Each row of a before or after table is a point. The points were changed in one or more steps. Then noise was added and the rows were shuffled. The steps act on how far a point lies along the listed directions, d1 being the first. What was done? A step turns or swaps two directions, mirrors them in a line or flattens them onto one, adds a multiple of one to another, or multiplies one. Angles are multiples of 10 degrees, from the lower direction toward the higher: turns from -170 to 170, lines from 10 to 170 but not 90. Use the fewest steps. Two steps may share a direction if one is a turn and the other turns, adds or multiplies; they go together, in the order done. Otherwise the lowest direction goes first.

Directions:
(1): [ 12.7 -20.4]
(2): [-20.4 -12.7]
Before, 11 rows:
[[  2.9 -11.3]
 [  2.1   1.7]
 [ -3.0  -5.4]
 [  0.8   0.8]
 [ -1.6   7.8]
 [  0.5   2.7]
 [ -1.2  -0.4]
 [  2.5   0.9]
 [ -6.9   4.2]
 [  0.8   4.7]
 [  1.1  -0.9]]
After:
[[ -2.6   6.3]
 [ -2.7   7.1]
 [ -0.8   2.1]
 [ -0.4   0.8]
 [ -0.2   0.1]
 [  1.4  -3.6]
 [ -0.4  -0.3]
 [  4.1 -10.9]
 [ -0.3   0.6]
 [ -1.7   3.7]
 [  0.5  -1.2]]
Steps: flatten d1 and d2 onto the line at 10 degrees

Directions:
(1): [ -9.9  16.3 -12.1  17.8  24.4 -17.5]
(2): [-38.1   5.5   8.9   1.5  -9.8   8.5]
(3): [ -5.2 -25.3  24.0   0.5  20.4  -8.3]
(4): [ 1.0 -5.3 -8.5  9.9 17.5 34.9]
Before, 12 rows:
[[-5.5 -0.5  5.7 -3.6 -9.3 -5.3]
 [-1.6 -1.4  2.4  2.8  3.1 -1.6]
 [-5.1  9.3 -5.0  2.7 -4.0  3.9]
 [-2.7 -5.2  2.9  1.7  3.3  4.7]
 [-2.5 -2.8  3.1 -4.4 -7.1 -3.1]
 [ 3.3 -1.0  0.6 -1.5 -5.8  5.0]
 [ 5.5  3.7 -4.2  1.6  7.3 -4.1]
 [ 8.0 -1.8 -3.2  0.0  3.0  1.3]
 [ 0.6  1.6  0.0  0.1 -5.2 -4.0]
 [-5.1 -0.6  0.8 -4.5 -8.3  4.6]
 [-3.1  4.8  0.0  1.5  0.3 -8.2]
 [ 5.4  5.8 -5.1 -1.2 -2.5 -0.7]]
After:
[[ 12.8   5.1  -7.1  -1.5   0.0  -2.5]
 [ -2.3  -3.9   4.3  -5.8  -9.1  -1.5]
 [ -5.4  -1.6   6.6  -5.1 -11.2  -3.7]
 [  5.1   5.5  -5.5   3.5  10.1  -6.2]
 [  4.1   8.7  -7.7   3.2  -0.5   1.0]
 [ -3.6   6.8  -1.5   3.3   3.0 -10.4]
 [  8.8  -2.0  -3.1  -0.2   3.2   1.4]
 [ -8.0  -5.0   4.4   1.6   1.1   6.5]
 [ -5.9  -0.4   2.9   3.6   3.1  -1.0]
 [  7.4  -3.3   1.1  -3.6  -7.5   6.2]
 [ -0.4  -3.1   1.3  -6.7 -10.5   5.7]
 [  3.2   1.0  -0.5  -0.3  -4.7  -4.3]]
Steps: multiply d1 by 1.6; add 1 times d3 to d2

Directions:
(1): [-35.3   0.9  23.2   4.6  15.6  17.0  11.1  10.0 -21.4  11.5  -4.1]
(2): [ -1.9 -27.5  18.2   1.1 -34.5  12.7  -0.8   0.6  -5.0 -24.9  -8.9]
(3): [-20.6  -8.7  11.6  -5.3  -1.1 -22.2  -8.1 -41.3   1.8   3.0  15.1]
(4): [-22.9   9.9   2.0 -17.8 -22.9  -5.1   4.4  20.8  31.4  10.8  11.0]
(5): [14.7 17.8 33.0 32.1 -3.7 -7.9 -0.1  5.3  8.0 -2.2 18.5]
Before (8 x 11):
[[ 3.1 -3.7  3.7  2.2  0.1 -0.6 -1.3 -7.6  1.1 -4.5  1.7]
 [-1.4  1.0  3.4  0.7 -4.5 -3.4 -1.5 -4.5  2.7 -3.2  4.1]
 [ 4.0 -1.5 -2.4  1.1  5.6  2.8  1.3  4.1 -6.1 -1.3 -1.8]
 [16.5 10.1 -6.6  8.0  7.1  0.4 -2.0  6.6  0.8  3.2 -4.7]
 [-1.0 -8.2 -0.5 -3.5 -0.1  6.4  2.0  6.0 -3.0 -1.2 -6.2]
 [-0.4  2.9 -3.1 -4.9  5.4  0.9  1.1  3.0 -0.4  0.5 -3.2]
 [-3.7 -6.9 -4.6 -5.6 -6.8 -2.1 -0.3 -5.0  1.0 -2.1 -3.9]
 [-1.1 -6.6 -1.5  0.4  2.6 -4.3 -0.6 -9.6 -3.9 -1.7 -1.9]]
After:
[[ -2.5   0.3  -7.7  -9.7   5.8   2.1   1.1   2.4  -1.5   0.7  -5.8]
 [ -0.8  -3.7   1.7   0.2  -7.5  -3.6  -0.4  -3.9   2.4  -2.3  -0.4]
 [ 11.7   4.3 -17.7  -2.4   8.3   2.9  -2.0   4.9  -1.9   3.8 -10.6]
 [ -0.1   2.5   6.4   3.3  -4.6  -4.3  -1.6  -4.2   3.4  -3.2   5.7]
 [  4.7  -1.7   7.5   5.8  -0.4  -1.5  -1.2  -7.1   2.4  -4.7   3.9]
 [  3.1  -2.1  -3.9  -0.2   5.8   3.1   1.3   3.8  -6.6  -1.0  -2.5]
 [ -0.7  -5.9  -0.3   1.6   2.3  -4.8  -0.4  -9.3  -3.5  -1.8  -1.1]
 [  1.5  -4.6   5.6   2.8  -0.7   4.8   1.9   6.7  -1.6  -1.3  -2.7]]
Steps: add 1.5 times d2 to d5

Directions:
(1): [ 11.2 -20.6  24.9 -27.0  -6.6 -15.6  14.1 -33.9  -6.3 -27.6   5.4   1.5
   6.0 -14.3  -5.2  -8.4   0.9 -21.8]
(2): [ -1.4  28.9   2.7  -1.9   4.0 -13.5 -13.1 -31.1  -6.1  14.4 -14.8  13.8
  25.0  23.4  32.9   0.4   1.5  -9.6]
Before (12 x 18):
[[ -1.5  -3.3  -0.2  -0.9  -2.4   1.1   3.2  -0.9   2.8  -2.6   0.8  -0.9
   -1.0  -3.3  -3.1   0.0  -1.0  -2.5]
 [ -0.3   1.1  -4.2   4.5   0.6   2.7  -0.6   7.7  -0.1   0.0  -1.9  -1.4
   -3.0   1.4  -1.7   1.9  -2.1   4.5]
 [  1.1  -3.9  -0.1   1.2  -1.1  -2.3   0.6   2.5  -0.6  -1.7  -0.6  -3.5
   -5.3  -2.5  -3.6  -2.5   3.3  -2.7]
 [ -0.4  -7.3  -2.8   5.3  -2.8   5.3   2.8  15.8   2.1  -2.0   6.7  -3.7
   -9.9 -10.4 -10.1   1.0  -2.8   5.9]
 [ -1.1   6.5   2.9  -2.4   0.6  -4.2  -2.2  -9.1  -0.5   5.1  -2.3   4.2
    6.3   4.4  10.6  -2.4  -1.0  -5.7]
 [  2.5  -3.2  11.4 -11.5  -3.1  -5.2   4.3 -16.7  -5.0  -4.5   1.4   0.8
    5.7   0.4   1.8  -6.7   1.1  -9.7]
 [  2.0   0.5  -1.4   1.1  -1.7  -1.4  -2.8   2.3  -1.3   2.7  -0.1  -1.6
   -0.3   0.4  -0.5   2.8  -1.3   2.7]
 [  0.3  -2.0  -3.7   3.7   1.2   5.9  -1.4  10.8  -0.1  -2.1   1.8  -4.9
   -7.1  -5.2  -7.4   3.1  -0.4   4.2]
 [ -0.4   3.2  -8.2   4.9  -1.1   1.6  -1.6   6.9  -2.7   3.0   1.0  -2.9
   -1.5  -0.2  -0.9  -0.9  -1.5   4.1]
 [ -2.2  -6.3   1.5   1.2  -0.2   5.9   2.4   5.9   1.7  -2.7   1.5   0.5
   -3.1  -2.6  -6.1   0.9   1.2   2.0]
 [ -5.7   2.8  -7.2   9.7   0.5   9.4  -5.7  14.4   3.0   8.7  -0.8  -2.3
   -2.1   2.7  -2.0   0.3  -0.1  10.2]
 [  3.3  -2.4   4.3  -6.9  -0.6  -4.5  -0.5  -6.8  -2.2  -5.5   2.0   0.3
   -0.7  -3.7  -1.6  -1.6  -1.2  -5.8]]
After (12 x 18):
[[  1.4  -1.3   9.2  -8.4  -2.4  -4.7  -0.4 -17.0  -2.6  -4.4  -1.5   3.2
    9.2   0.5   5.0  -5.1   1.1  -6.8]
 [  2.4   1.3   2.7  -2.2   0.1  -3.3   0.4  -6.8  -2.9  -3.6  -3.9   1.5
    3.2   2.3   3.0   0.0  -1.4  -2.6]
 [  2.9   1.8  -0.5  -3.3  -2.3  -5.1   0.3  -7.9  -5.3  -3.0   0.1  -0.2
    4.0  -0.7   2.3  -3.2  -0.9  -3.6]
 [ -0.4  -9.1   0.8  -1.6  -1.9   2.8   4.6   7.9   2.6  -2.6   5.9  -3.4
   -7.6  -8.5  -7.0  -2.5  -1.6  -0.8]
 [ -0.4  12.9   1.4   1.8  -0.2  -6.2  -6.3 -10.6  -3.1   6.8  -3.9   6.8
    9.5   5.8  14.3   0.3  -1.9  -2.9]
 [  3.3  -0.3   1.3  -1.6  -2.0  -3.9  -1.6  -2.1  -2.2   0.0  -0.1  -0.7
    1.3   0.0   0.1   2.1  -0.9  -0.1]
 [ -4.5  -1.8  -5.7   6.5  -0.5  10.3   0.0  17.7   2.0   7.8   4.0  -5.6
   -8.1   0.1  -8.5  -1.2   0.0   8.6]
 [  1.7   8.9   1.5  -1.4   1.6  -3.0  -5.6  -9.3  -3.9   0.6  -4.3   1.8
    5.9   3.8   7.7   2.2   0.5  -4.0]
 [ -3.0   4.0   1.2   1.5   1.1   1.4  -2.8  -3.1   0.1   2.9  -3.4   4.8
    4.7   5.7   4.9   1.4   1.7  -0.8]
 [ -0.9   3.1  -5.5   3.8   1.4   2.3  -4.9   8.5   1.0   4.0   0.7  -1.7
   -5.5   0.2  -2.0   1.6  -1.4   3.4]
 [ -0.2   3.4  -2.0   3.4   0.8  -3.0  -3.8  -0.1  -1.3   3.4  -4.2  -1.0
   -1.3   3.2   2.6  -1.6   3.2  -2.0]
 [ -3.0   3.3  -3.2   3.3  -0.7   2.0  -0.4  -0.1   2.6   2.8  -1.7   0.4
    1.3   1.4   2.3   0.9  -0.8  -1.0]]
Steps: turn d1 and d2 by -160 degrees
